Each row of a before or after table is a point. One or more steps were done to the points. Then noise was added and the rows were shuffled. The steps act on how far a point lies along the listed directions, d1 being the first. What was done? A step turns or swaps two directions, mirrors them in a line or flattens them onto one, adds a multiple of one to another, or multiplies one. Angles are multiples of 10 degrees, from the lower direction toward the higher: turns from -170 to 170, lines from 10 to 170 but not 90. Use the fewest steps. Two steps may share a direction if one is a turn and the other turns, adds or multiplies; they go together, in the order done. Otherwise the lowest direction goes first.

Directions:
(1): [-51  33]
(2): [-33 -51]
Before, 8 rows:
[[-23   9]
 [-13  45]
 [-10  46]
 [-33  28]
 [  1  18]
 [ 22 -20]
 [ 16 -60]
 [ 29  15]]
After (8 x 2):
[[-41  20]
 [-20   2]
 [-43  28]
 [-24  32]
 [-15 -22]
 [  1  21]
 [ 48 -30]
 [  4 -29]]
Steps: mirror d1 and d2 in the line at 160 degrees

Directions:
(1): [26  1 57 43]
(2): [ 26  58  17 -39]
(3): [ 29 -49  22 -45]
(4): [ 60  -1 -43  19]
Before, 9 rows:
[[-20  18   8  17]
 [-19 -13  10  11]
 [-48 -15  24   0]
 [-19 -14 -36  -8]
 [-40 -12   9   0]
 [  6 -16   1  15]
 [  7  23   2  14]
 [-24   1  29 -11]
 [-41  -9 -60 -41]]
After (9 x 4):
[[  5 -12  31  27]
 [ 10 -49  35  59]
 [ 34 -11 -17  -7]
 [ 54  -9   5  -7]
 [ 23   3  10  -8]
 [  2  24   8   2]
 [  4 -21  19 -41]
 [-18 -10   9 -29]
 [ 37 -13  14  -6]]
Steps: turn d1 and d2 by 130 degrees; multiply d3 by 1.6; turn d3 and d4 by 140 degrees

Directions:
(1): [-46   5  26  19 -42 -54   7   3]
(2): [ 18  44  60   5  36 -11 -23   9]
(3): [ 38 -37  31  35 -36  20  -7  35]
Before, 10 rows:
[[ -2  17  34   9  12  -8 -13   3]
 [-22 -16 -11   7 -20 -10  16 -10]
 [ -1 -23 -23 -13  -4  17   3 -10]
 [ -4  -9  20  10 -23  -8   8  16]
 [ -8 -11 -30  -7  -1  19  -2 -12]
 [-13 -18  -8  14 -21  -6   6  -2]
 [  8 -26 -16  -3 -19   8  -5   9]
 [-11   1   5  -4  -1 -28   3  -8]
 [ 60  13  42  -7  33  35 -23  14]
 [  3 -10   0  13 -14   4   2  18]]
After:
[[ 31 -16  46  19 -32   5 -10  23]
 [ -7  12  35  12   2 -12 -12   3]
 [ -3 -24 -25 -13  -3  15   3 -11]
 [ -4   9   0 -12  14 -22  -2 -13]
 [ 22 -32  -8   7 -23  15  -8  18]
 [ 18 -17   9  20 -16  12  -2  26]
 [  6 -15  -3  15  -5   9  -2   2]
 [ 19 -16  29  15 -19   7   1  26]
 [ -3  -7  -9   2   2   7   8 -10]
 [-12  -5 -33 -14   4  16  -1 -18]]
Steps: flatten d1 and d2 onto the line at 60 degrees; multiply d3 by 2

Directions:
(1): [ -1 -60  34  23 -24 -15  50 -28 -29 -16 -48]
(2): [ 45 -37 -13 -21 -45  29 -30  53  -6  34 -31]
Before:
[[  4  26 -22  -7  10  17 -21  19  17  12  13]
 [-14 -27  13  10  -6 -15  23 -19 -13 -10 -19]
 [-18  14   1  -4  18 -11   6 -16   0  -1  13]
 [ 12  22 -24 -18   7  16 -50  29  14  17  14]
 [  7  12  -8  -2   9   9 -14  10  12   4  12]
 [ -2  -6   9  11  -3  -4   5   6  -7   4  -3]
 [  0   2 -10  -8   0   6 -19  16   4   3   2]
 [  0  27  -7   1   6   1 -15  10  12   6   7]
 [-17  -6   9  19   4 -15  28 -25  -5 -21  -2]
 [ -1  22 -13  -2   7   2 -21  16  15  10  18]
 [ -7   1   2  11  15  -4  13 -12  -3  -7   5]
 [  3  15  -5  -7   0   5  -5   9   5   7   6]
 [ 10   0   2   8   3  -2   4  -3  -3  -8  -6]]
After, 13 rows:
[[  3  17  -6  -8   1   5  -7  10   5   7   8]
 [ 12  33 -32 -24  12  18 -60  35  19  21  23]
 [ -2  23 -13  -3   8   2 -22  16  16   9  19]
 [  4  30 -23  -8  11  17 -25  22  19  12  16]
 [-17   1   8   2  13 -14  16 -21  -7  -5   3]
 [-14 -32  16  12  -8 -15  27 -22 -15 -11 -23]
 [  7  12  -9  -3  10   8 -15  11  12   4  13]
 [ -8  -9   6  15  12  -6  20 -16  -8 -10  -4]
 [ -1  -6   9  10  -3  -4   4   6  -6   4  -2]
 [ 10  -2   3   9   1  -2   4  -4  -3  -9  -7]
 [  0  27  -6   0   7   1 -14   9  11   6   7]
 [-19 -21  16  25  -3 -17  41 -31 -12 -24 -14]
 [  0   9 -12 -10   3   8 -23  19   7   4   7]]
Steps: add -0.7 times d2 to d1

Directions:
(1): [-28  25  60  -5 -16 -24 -27 -34  -8  11 -24 -12   0  34]
(2): [ 24 -32   7  25  33 -23 -18 -12 -54  -2  37 -24 -22  14]
(3): [-23 -23 -11  53 -13  20  17 -37   5  18   8  49  -5  28]
Before:
[[  4  14   2 -10   0   7  -7  10  -1   7  -3  -2   6 -12]
 [-11   3  13  16   0   2  -3 -20   2   9  -2   5   1  16]
 [  5  -3  21  -1   1  -6 -13 -11  -8   3   0 -10  -2   4]
 [ -1  -6   5   8   1   7   3  -9   6   3  -1   2   3   6]
 [  3 -18 -16  16  16   4  -5   5 -15  -4  18   2  -7  -2]
 [ 19   7  11 -19  17 -16 -18   0 -31  -6   3 -31  -7  -8]
 [ 13 -10  -6  14  10   5  12   1 -10  -2  14  -2  -6  -6]
 [  0  16  18 -13  -1 -17 -14   4   3   0 -10 -17  -4  -5]
 [ 18  16 -14 -42   3  -3   3  38  -2 -22  -3 -24   6 -43]]
After, 9 rows:
[[ 24  -6 -24  -3  14  10  19  26   1 -11  12  -7   0 -28]
 [ -8  12  40   2   6 -18 -22 -24 -14   7  -5 -20  -3  22]
 [-25  25  35  -2 -21 -12 -13 -19  16  11 -26   3   0  16]
 [-12  36  14 -33 -18   3  -4  -2  16   0 -33  -4  12  -9]
 [ 17 -10 -35 -10  19  10   3  37  -1 -15  14  -8   0 -30]
 [ -2  -5 -60   2 -20  41  44  23  34  -9  -2  45  12 -40]
 [  5  -7  12   3   7  -1  -4  -6  -3   1   2 -10   1   6]
 [ -3   8  -3   6  -5  15   0  -1   3  12  -2  14   5  -5]
 [-10  15  40 -14 -11 -11 -19 -17   2   6 -18 -11   4  10]]
Steps: multiply d1 by 2.5; turn d2 and d3 by -100 degrees

Directions:
(1): [ -4  35  45 -13 -25  -3  -4   8 -45   2 -16 -45  20 -37 -53  16  -1 -26
  23  24]
(2): [  7  -8 -46  -1 -29   8 -11 -18 -34 -19 -11  40  -2   7 -52  -9 -60 -20
  -9 -36]
Before, 13 rows:
[[  2  -3 -20   2  -9   2  -2   0  -3  -6  -7   9 -11   9  -5   1  -7   7
    3 -10]
 [ -2 -12   6   4  16   2  -4   6  27   6   0  -7  -3   7  41   3  28  17
   -3  14]
 [  1  12   4  -6   2  -2   1   6 -18  -4  -3  -8  13  -7 -19   9 -12 -16
    8  -1]
 [ -3   0   8   7  17   5   2  13   9  10   2   0   0  -4  17   4  17  10
   -4   6]
 [ 18 -10   2   1  10   1  -7   3  10   5  -1  -2  -7  -3  17   3   8   6
   -2   0]
 [ 11 -27 -44  13  -6   3   1 -22   1 -10  -2  47 -10  24  -6 -15 -28  -1
  -14 -33]
 [  5 -27 -42   0  -1   7  -4 -24  11 -10  -3  47 -21  24  18 -22 -22   1
  -20 -30]
 [ -2  -9  -5   5  23 -13   1   0  24  12   4   3  -3  18  28   1  13  14
   -5  -6]
 [  5   0   0   2   1   2   4   3  -7   1   0   3   2  -1 -10   2  -7  -1
    0   3]
 [  1   2  33   0  23  -4   9   7  23  11  10 -19   3  -4  40   9  36  14
   -1  22]
 [ -1  -5 -27   0   1  -4  -4  -7  11 -13  -1  22 -11  24  -3  -8 -11   1
  -14  -7]
 [ -7  10  33   1   6   4   1   8  18  11   0 -18  -2   3  15  -3  20   5
    0  13]
 [  2 -24 -42   4   3   1   0 -11  22  -9  12  48 -13  36  23 -25 -20  14
   -7 -32]]
After, 13 rows:
[[ -1 -11 -28   2  10  -5  -2  -5  24 -10   4  23 -14  30  14  -9  -2   8
  -17  -6]
 [ -6   9  23   0  -2   6  -1   4   8   7  -5 -10  -1   2   2  -5   6   0
   -1   5]
 [  0  18  14  -8   0  -3   1   9 -23  -2  -6 -18  17 -13 -24  12  -8 -20
   13   6]
 [ 19 -14  -5   1  10   1  -8   1  11   4  -1   5  -9   1  16   1   3   7
   -4  -5]
 [  2 -37 -53   9  19   0   3 -11  48  -6  21  60 -21  50  56 -30  -8  29
  -15 -36]
 [ -1  -4  -2   8  14   7   0  10   8   6   0   9  -1  -1  11   2   7   8
   -6  -1]
 [  0 -17 -21   7  25 -12   0  -4  29   9   6  18  -8  26  32  -4   4  16
  -12 -16]
 [  1  -5 -17   3  -4   1  -1   2   3  -3  -4   7 -12  11   5   2   0  11
    1  -8]
 [  5   2   3   2   2   3   4   4  -7   2   0   0   3  -3  -9   3  -4   0
    2   6]
 [ 10 -35 -41  17  11   1   6 -18  25  -5   7  46 -15  33  27 -17  -8  14
  -18 -27]
 [  5 -38 -47   5  17   7   0 -22  37  -7   6  53 -28  36  51 -26  -6  15
  -26 -31]
 [  4  -3  13   1  12  -1   5   0  12   3   6  -1   2   1  21   6  13   7
   -5   8]
 [  0 -20 -14   6  12   5  -6  -1  26   0   0  11  -6  15  36  -3  12  16
   -9   1]]
Steps: multiply d1 by 1.6; multiply d2 by 0.4

Directions:
(1): [ -9 -11   2 -13  -6  -8 -36 -17   9  -8   8 -27   3 -10 -16 -39  -9  -4
  11  30  23  -1 -17 -19   5 -24   3 -29 -15  12  29 -26]
(2): [ 17 -11  -8  -4  -5   0  -5  32 -15  13  13   7  30  31  11  -1   6 -11
   2  10  -4  25  -2 -60  19   2 -20  20  -7  14  13  15]
Before (14 x 32):
[[ 11  -4 -10  -5  -2   8  11  31  -6  10  -2  14  29  23  17  17   6  -1
   -5  -1 -18  18  10 -30   9  13 -15  25  -2   4   0  15]
 [-10 -13  -2  -3  -6  -3 -30  -9   7  -2   0 -16   6 -19 -14 -28  -5  -3
    4  18  17  -7 -10  -8  -3 -14  10 -21 -11  10  19 -18]
 [ 17  -3 -11   8   1   1  19  30 -19  14  11  17  20  20  19  22   6  -3
  -16  -9 -17  21   9 -21   8  20 -15  32   3   3  -8  19]
 [ 18   7  -4  -1   3   2  15  33 -18  11   2  13  19  16  14   7   2  -3
   -8  -8 -11  15  10 -20  11  19 -15  26   5   0  -9  28]
 [  2   9 -12   2   1   6  14  18  -6   0   4  12  12   8   1  17   5   5
   -6 -15  -4  11   3  -6  -3  12  -9  23   1  -3  -7   7]
 [  5  -9  -3  -3  -7   4   2  -2  -2  -7  -9  -5  -2   4  -1   4   3   4
    4 -10   1   3   0   0   2   0  -2  -3  -2  -1   0   0]
 [-11  17   1   8   0  -5   7 -12   9 -10  -9   3 -23 -20  -8   6  -5   9
   -4 -11  -7 -19  -3  35 -16  -1  10  -4   6  -9 -11  -6]
 [-11  -2   0   8   3  10   9  -8   7 -11  -6   6  -3 -10   1  12  -2   7
  -10 -10  -8  -1   2  28  -6   2   1  -4   4 -12  -6  -1]
 [ 20 -13 -11  -5  -5  -9 -12  27 -12   7  15   7  25  30   9  -9   1 -13
    9  15   3  22  -8 -60  21  -5 -19  14 -11  11  18  13]
 [  8   2  -6  -3   4  -3  -2  16 -10   0   6  -2   6  17   5  -1   6  -3
    2   4  -5  16  -8 -17  -3  -1  -9  -3  -6  -4   6  11]
 [ -9  -7   0  -7  -6   1 -25 -16   8  -9   0 -21  -8 -17 -19 -25  -6  11
    2  17  15 -11 -15   3  -5 -17   4 -28  -6   6  18 -17]
 [ 11  -1   1   0  -3   1  18  15 -10   0   0   6   8   4   5  13  -7   0
    3  -7  -8   6   4 -15   0  17  -9  17  -5  -5   2   9]
 [ 10  -3  -2  -9 -10  -2   7  11 -11   8  16   1  26  17  14   1   0  -6
    6   7   3  20   3 -46  14   3 -14  17 -10   5  14  19]
 [ -3 -11   0   0  -5  -4  -2   8   0  -4   0  -3   9  10   3 -10   5   2
   -6   4  11   7   1 -18   5   1  -3  -3  -1  -4   6   0]]
After, 14 rows:
[[ 10   2  -6   1  -7  -7  -4  24  -8   3   9   8  15  16   2   2  -1  -6
   -1   6  -8  12  -9 -39   6   0 -13  17  -5   6   8   7]
 [ -8  -6   2   4  -1  -3   3  -5   7 -10  -6  -4  -2  -4   1  -4   6  10
   -8  -4   8  -4   8   9  -4   2   5  -7   5 -11  -1  -6]
 [ -6  14   9  -4   6   0   2 -10   3  -9  -6  -9 -11 -25  -7 -12 -10   5
   -2  -4   2 -14   4  36  -7   7  10 -12   3 -10  -7   0]
 [ -7   6   1   7   4  -3   6 -21   5  -6  -2  -9 -17 -24  -5  -1  -9   8
  -10  -7  -1 -12   0  42 -13   3  13 -11   4  -7  -6 -17]
 [-15   6   3  -6   1   8   5 -16  16 -13 -15  -4 -10 -27  -3   2  -5  12
   -4  -4  -2 -15   5  41 -16   2  13 -14   3  -9  -8 -16]
 [ -1  -7  -5   6  -2   2  -5   8  -1   6  -3   5   7  -7  -3   1   1  -2
   -3   1   1   0  -1  -5  -3   3   6   1  -1   5   2   4]
 [ -6   6   1  -2   9  -4   3  -7  -2 -10   0 -10 -13  -5  -4  -1   3   2
    0  -3  -5  -1  -6  22 -16  -2   3 -16  -2 -12   0   3]
 [-16  12  11  -5  -3   0  15 -32  11 -11  -3 -10 -18 -28  -4   1  -9  11
    6 -10   7 -15   6  43 -12   0  13 -13   2 -14  -6  -1]
 [-10   9  -6  -1   3   4   2  -3   7  -9   0  -1  -1 -11 -11  -1  -2  11
    1  -9   4   1  -6  14  -8   1   1   3   0  -6  -3 -10]
 [ -1 -12  -6   3  -4   9  -3   9  -1  -2   4   7  20   8   6   2   1  -2
   -5   6  -9  18  -3 -15   8  -2 -11   6  -2  -2  12   5]
 [  7  -5  -6  -3  -3   3  -4  13  -6   4   3   3   6   6  -3   2   5   9
   -5   2  -2   4  -4 -17   0   0  -9   0  -1   5   8  10]
 [  4 -10  -3  -2  -7   4   3  -1   0  -9  -6  -8  -1   4  -3   3   3   2
    2 -11   2   3   1   1   2  -2  -1  -4  -2  -3   1  -1]
 [  0   2   9  -1  -2   1  10  -5   2  -9  -6  -6  -8 -13  -6   4 -13   4
    4  -5   0  -4  -1  11 -10   9   4  -5  -6 -10   2  -5]
 [-12  11   4   4   4  -4   4 -29  17 -16 -14   0 -31 -29  -8  -3  -9  10
    4 -11   6 -26  -1  58 -15  -8  18 -19   7 -17 -12  -6]]
Steps: multiply d1 by 0; multiply d2 by -1
